Rows are points. Two turns around zero, p and q, are shown by what they do to some points. Write where each new point lands after one turn and then the other. Backwards means that the second turn is done in reverse. Each puzzle has new turns, and all numbers are rounded.

Turn p:
[ 0.52 -1.39 -2.75] -> [ 1.16 -1.15 -2.66]
[1.83 1.57 2.76] -> [0.99 0.64 3.47]
[-0.52  2.44 -0.06] -> [0.10 2.48 0.29]
[-1.08 -3.28  0.21] -> [-1.79 -2.83 -0.85]
[-0.75  0.67 -0.16] -> [-0.47  0.87 -0.25]
Turn q:
[-1.99  1.79 -0.90] -> [ 0.74  0.74 -2.62]
[ 4.00  0.23 -0.06] -> [ 1.98 -1.99  2.86]
[-0.94 -2.35 -1.10] -> [-2.50 -1.06 -0.49]
[-0.17  2.03  1.70] -> [1.71 2.03 0.12]
[-0.90 -1.69  0.36] -> [-1.92  0.29  0.13]
Where do these land?
q, then p: [ 1.40  1.92 -2.48] -> [ 2.04 -2.68 -0.66]
q, then p: [-1.32 -1.60  3.32] -> [-1.76  3.24  1.31]
p, then q: [-1.45 -0.35 -0.24] -> [-0.46  0.05 -1.44]
q, then p: [ 1.49  2.25 -0.84] -> [ 2.30 -1.55  0.54]
q, then p: [-0.12 -2.22  0.25] -> [-2.23  0.18  0.04]

Turn p:
[ 2.04  1.27  1.76 -1.56 -0.01 -0.18] -> [ 1.06 -0.61 -1.88 -1.94 -1.44  0.69]
[-0.02 -0.06  0.87 -0.15  2.45  1.48] -> [ 0.56 -0.87  0.21 -1.08  1.88  1.78]
[-0.74  1.48  0.62  0.56  2.28 -1.62] -> [-2.08  0.15 -1.77 -0.83  1.59  0.75]
[-2.83 -1.48  0.48 -0.28 -3.25  2.36] -> [ 0.99  2.03  4.26 -0.65 -0.83 -1.51]
[-0.14  1.54  0.79 -1.44  1.99 -0.46] -> [-1.13 -0.31 -1.12 -1.60  0.15  2.02]
[-2.15  1.00 -2.57  2.19 -1.17  1.37] -> [-0.17  3.22  1.42  2.61  1.00  0.06]
[ 1.44 -0.71  0.76  0.74  0.38 -1.51] -> [-0.01 -1.42 -1.53 -0.06  0.32 -1.30]
[-0.19 -2.95 -4.53  0.69 -2.45 -1.08] -> [-0.79 -0.70  2.10  4.95 -1.67 -2.02]
[ 2.60 -0.08  1.83 -0.75 -0.21 -0.36] -> [ 1.56 -1.50 -1.71 -1.42 -1.01 -0.47]
Turn q:
[ 2.20  2.92  0.07  0.10 -0.43 -0.32] -> [ 2.90 -0.88 -0.05 -1.19 -1.52  0.86]
[-0.48 -0.03 -0.85 -1.45  2.69 -3.24] -> [ 0.22  0.35  0.80 -3.17  2.75 -1.54]
[ 0.00  0.43  0.25  1.83  1.63 -2.37] -> [ 1.87  0.59 -1.27 -0.62  2.32 -0.79]
[-1.52 -2.55  1.42  0.04  1.10  3.46] -> [-3.48 -2.06 -0.75  2.62  0.51 -0.15]
[ 1.41 -1.09 -0.95  1.16 -0.07  3.17] -> [-1.67 -0.84 -2.56  0.75 -2.04  0.83]
[-1.77  1.30 -0.89 -0.71 -1.77 -1.36] -> [ 0.62  1.94  2.21 -0.27  0.34  1.37]
[ 0.16 -0.98  0.95 -0.97 -3.15  0.68] -> [-0.48  0.88  1.64  1.89 -2.37 -0.57]
Where do these land?
p, then q: [ 1.20 -1.06 -1.06  1.20 -0.12 -0.95] -> [ 0.27  1.54 -1.63  0.02  0.77 -0.60]
q, then p: [ 0.07 -1.62  1.97  0.41  1.32 -0.26] -> [-1.85 -1.16 -0.64  0.99  1.16 -0.99]
p, then q backwards: [ 0.88 -1.50 -0.82 -1.44 -0.49  0.81] -> [ 0.64  1.38  1.37 -0.93 -0.87  0.93]
q, then p: [-0.55 -0.74  1.68  0.56 -1.78 -0.07] -> [ 0.30  1.00 -1.47  0.20  1.22 -1.54]
p, then q backwards: [ 0.17 -0.36  0.00  1.21  0.14  1.87] -> [-0.85  1.12  0.89  0.64 -0.08 -1.40]
p, then q: [-1.62 -2.32 -1.67  0.47  0.57 -0.15] -> [ 0.31 -0.40 -0.64  2.12  2.26 -1.05]
p, then q: [-0.16  7.59 -0.10 -2.42  0.36 -1.25] -> [-1.53  0.12  2.06 -1.24 -2.67  7.07]

Turn p:
[-0.77  2.89  0.71  2.52  2.22 -0.68 -4.03 -0.13 -1.51] -> [-4.24 -1.19 -1.24 -0.29  1.91 -1.14  2.44 -1.90  2.05]
[-1.02  0.65 -0.55  0.25 -1.24  1.86  0.33  0.63  0.12] -> [ 0.28  0.76  0.10  0.74  1.12 -1.60 -0.62  1.40 -0.04]
[ 0.92  0.79 -0.28 -0.28  0.71  1.86  2.18  1.27 -1.78] -> [-1.33  0.55  1.94  1.99  0.66  0.73 -1.53  0.92 -1.10]
[-0.74 -2.53 -0.42 -0.80 -1.83 -1.97  2.46 -2.28 -1.41] -> [ 1.63  2.85  1.42 -2.24 -2.46  1.47  0.81  1.02 -0.76]
[-0.19 -1.87  1.76 -2.67  1.42 -1.79  0.38 -2.33 -0.87] -> [ 1.58 -0.51  2.61 -2.07 -1.03  2.49  1.27 -1.45  0.70]
[ 0.92 -1.08 -1.52  0.49 -1.95  3.31 -0.14  2.48 -0.99] -> [-0.50 -0.82  0.55  2.05 -0.48 -2.42 -0.85  3.26 -1.91]
[-1.29 -2.35 -1.49  0.56  0.70 -1.17  2.10  1.23 -1.94] -> [-1.25  0.79  0.43 -1.49 -1.16  2.31 -0.70  3.06 -0.33]
[ 1.99  1.78 -1.08  0.25  2.01 -0.49 -2.65 -2.60  4.56] -> [ 0.54 -1.77 -2.47 -0.47 -0.90 -1.95 -1.92 -5.04  1.94]
[-2.01  1.92  1.80 -0.12  1.09 -1.44 -3.70  1.04  0.30] -> [-0.85 -2.13 -1.56 -1.29  3.22 -0.19  2.51 -1.16  1.31]
[ 3.27  0.10  0.60  2.11 -1.51  1.65  0.84  0.99  3.48] -> [ 1.64 -0.20 -2.71  4.26 -1.60 -1.08 -1.34 -0.56 -0.55]
[-1.45 -0.71  0.86  0.30 -1.38  1.80  1.88  1.06  0.12] -> [ 1.43  1.14  0.45  1.45  0.78  0.03 -0.24  2.61  0.34]
[ 0.37  0.41 -0.38 -2.63 -0.25 -2.94  0.35 -1.38 -0.07] -> [ 1.11  0.56  0.49 -2.64 -0.06  1.34  0.18 -2.18 -1.66]
Turn q:
[-2.43 -0.83  0.10 -0.55  2.85 -0.15  2.11  2.04 -0.78] -> [-2.29  0.50 -0.47 -2.73  0.94  0.61  0.78  2.39 -1.89]
[ 2.29  0.18  1.35  1.89 -0.30 -0.03 -3.30 -1.64 -1.21] -> [ 1.70 -2.07 -0.91  1.95 -0.10  2.22  0.70 -2.51  1.50]
[ 2.15  2.53  1.25  0.22 -1.52 -1.31 -1.89  0.84 -0.82] -> [ 1.73 -1.20  2.03  1.45  1.02  0.51  1.65 -0.54  2.58]
[ 0.74  0.99 -0.53  0.70 -0.83 -0.75  1.33 -2.51 -1.24] -> [ 0.40  1.60 -1.45  1.41  1.89 -0.43 -0.59 -0.91  1.21]
[ 0.08  0.08 -0.72  0.42  2.15  0.78  3.28  0.12  2.73] -> [-2.33  0.15 -1.38 -1.80 -0.61 -1.53 -2.30  2.06  1.12]
[ 1.88  0.79  3.74  1.23 -2.96  0.64 -0.48 -1.37 -0.91] -> [ 1.57  1.50  0.19  0.62 -1.07  1.44  1.58 -2.90  3.53]
[-1.13 -1.53 -1.62 -3.84  1.37  0.37 -0.65  0.19  0.78] -> [ 1.29 -0.55 -0.63 -0.65 -1.17 -1.96  0.27  2.11 -3.40]
[-3.62 -0.12 -1.37 -0.93  0.11 -0.27 -1.90 -0.32  1.49] -> [-0.41 -1.28  0.85 -1.00  0.11 -2.26 -0.09 -1.55 -3.29]
[ 1.77 -1.31  1.05  1.24 -2.64 -2.27 -1.89  0.11 -0.49] -> [-0.20 -0.15  1.17  3.61 -1.06  1.10  1.84 -1.57  0.90]
[-1.73 -0.78 -3.25 -0.39  1.77  2.99  3.39  2.55  0.46] -> [-1.46  1.49  0.61 -2.87  0.04  0.29 -3.83  3.42 -2.28]
Where do these land?
q, then p: [-0.39  0.69  0.22 -1.86  3.00  0.32 -1.88  1.88 -4.40] -> [-1.27 -1.96  3.64  2.60 -0.70  1.85 -2.52  1.56 -1.23]
q, then p: [ 2.78 -0.75 -0.42  0.94 -1.24  0.90  2.43  1.28 -0.63] -> [ 0.10 -0.86 -2.18  2.10  2.22 -2.14 -0.14  0.15  0.35]
p, then q: [ 4.20  0.13  0.12  0.56 -0.25 -1.03  0.34 -1.70 -1.04] -> [ 0.72  2.92 -0.32  0.77  1.25  0.30 -0.30 -3.38  0.51]
q, then p backwards: [-1.00 -0.15  1.15 -3.48  1.40  0.63 -0.87  0.26 -0.82] -> [-0.80 -1.71  0.22 -1.32 -2.94 -1.61 -1.27  0.36 -0.06]
p, then q backwards: [-3.28 -0.08  0.59  1.47 -1.83  1.25  0.13 -2.61  0.67] -> [ 1.25  2.18  1.70 -2.26 -1.60 -0.22  2.82 -0.77  0.05]
q, then p: [-2.31 -0.86 -0.45  1.42  2.14  1.58 -0.59  0.08  2.74] -> [ 1.20 -0.72  1.79 -3.47 -0.13 -1.11  1.70  1.33 -0.39]
q, then p: [ 1.93  4.31  0.42 -0.37 -2.05 -2.09  3.03  0.30  1.89] -> [ 1.82 -1.10 -4.58 -0.02  1.52  2.75 -0.52 -2.46  1.53]
p, then q: [-1.18 -1.19 -0.51  1.02 -0.70  0.89 -3.23 -0.33  1.95] -> [-1.81 -0.03  0.39  2.73 -0.95 -1.99  0.20  1.85 -0.73]
p, then q backwards: [ 0.70  1.71 -0.55 -0.26 -2.13 -0.75  1.94  0.46  0.41] -> [-1.19 -1.25 -1.58 -0.77 -0.86  0.56  0.72 -1.45 -1.81]
q, then p: [-2.65 -2.90 -2.50  1.37  0.04  0.15 -1.03 -1.82  1.59] -> [-2.24  1.44  1.30 -2.99 -0.72 -1.75  2.89  0.79  0.44]
q, then p: [ 1.19 -0.92  1.92 -0.80  1.62 -1.85 -0.27  2.22 -2.36] -> [ 0.29  0.65  0.68  2.47  0.59  1.30 -2.53  2.77 -0.14]
